Rows are points. The points of each table are mixes of a few directions, plus a little noise. Count the directions of each table, and those that both share. Where both have some left over, give the other angles between the two spaces (their principal angles), to ten degrees, smallest first.

First (4 x 3):
[[ 15  29  22]
 [-33 -67 -52]
 [ 22  44  34]
 [ -3  -7  -5]]
Second (5 x 3):
[[ 15  -8 -32]
 [ 74  66  -1]
 [-41 -36   1]
 [-23   0  29]
 [-26 -21   5]]
Directions: first 1, second 2, shared 1

First:
[[  1   0  29 -32  -6  19 -10  17]
 [ -1  23 -75  14 -14  27  38  20]
 [ -3   9 -18  41  13 -33   4 -20]
 [  1  14  -4 -28 -12  30  10  27]
 [  3 -53  51  -1  -4  -2 -87 -15]
 [  3 -23 -22   8   1  -6  24 -21]
 [ -5  29  40   0  21 -37  21  -9]]
Second, 8 rows:
[[-42 -37  -3  41 -54 -18   1  -3]
 [  0   1   3  10  -1  14  -2   3]
 [ 34  35 -15 -66  28 -61   6 -21]
 [ -8 -22   1 -29  28   7   6   8]
 [ 14   6  -7 -49  32 -23   6  -6]
 [ -4   3   3  29 -21   8  -4   0]
 [ -9 -11  24  58   3  95 -10  29]
 [ 15  25  -5   5 -14 -20  -2 -11]]
Directions: first 4, second 3, shared 0; angles 50, 60, 60

First, 11 rows:
[[ -1   0  -1  -5  16  -4  13  -3  -1   2  -4  -1]
 [  2  -2   5  18 -62  14 -51  10   5  -8  14   4]
 [ -1   1  -2  -8  28  -6  23  -5  -3   4  -6  -2]
 [ -2   1  -5 -17  58 -13  48  -9  -5   8 -13  -4]
 [ -1   1  -2  -7  23  -5  20  -4  -2   3  -5  -1]
 [  4  -2   8  28 -95  21 -78  16   8 -13  21   6]
 [  0   0  -1  -4  13  -3  11  -2  -1   2  -3  -1]
 [ -1   1  -3 -10  35  -7  29  -6  -3   4  -7  -2]
 [  1  -1   2   5 -18   4 -14   3   2  -2   4   1]
 [ -1   1  -3 -11  38  -8  32  -6  -3   5  -8  -3]
 [  1  -1   3  11 -37   8 -30   6   3  -5   8   2]]
Second:
[[-21   2   5   3  26  -6  30 -10   9   7  -5   5]
 [ -3 -12  11 -18  19 -11   6   9  -8  10  10  -1]
 [ 19 -15 -12  -5  -3  18  -1  -6  21 -14  17  -2]
 [ -6 -18  19   3 -53   7 -58  17   4   4  15  10]
 [ 20  35 -20  -3  23 -16  20  -1 -38  -2 -30 -17]
 [-58  10  29  17  19 -21  32  -5   4  22  -5  14]
 [  1  -1 -11  11 -12  18 -19 -15  16  -3 -40  14]
 [ 11   3  -3 -10  19  -8  23   4  -9  -4  23 -14]
 [ 13 -19  -9   1 -21  25 -32  -7  25  -8 -14  12]
 [ 25  15  -9  -1 -17  -6  -4  14 -24 -12  30 -22]]
Directions: first 1, second 5, shared 1
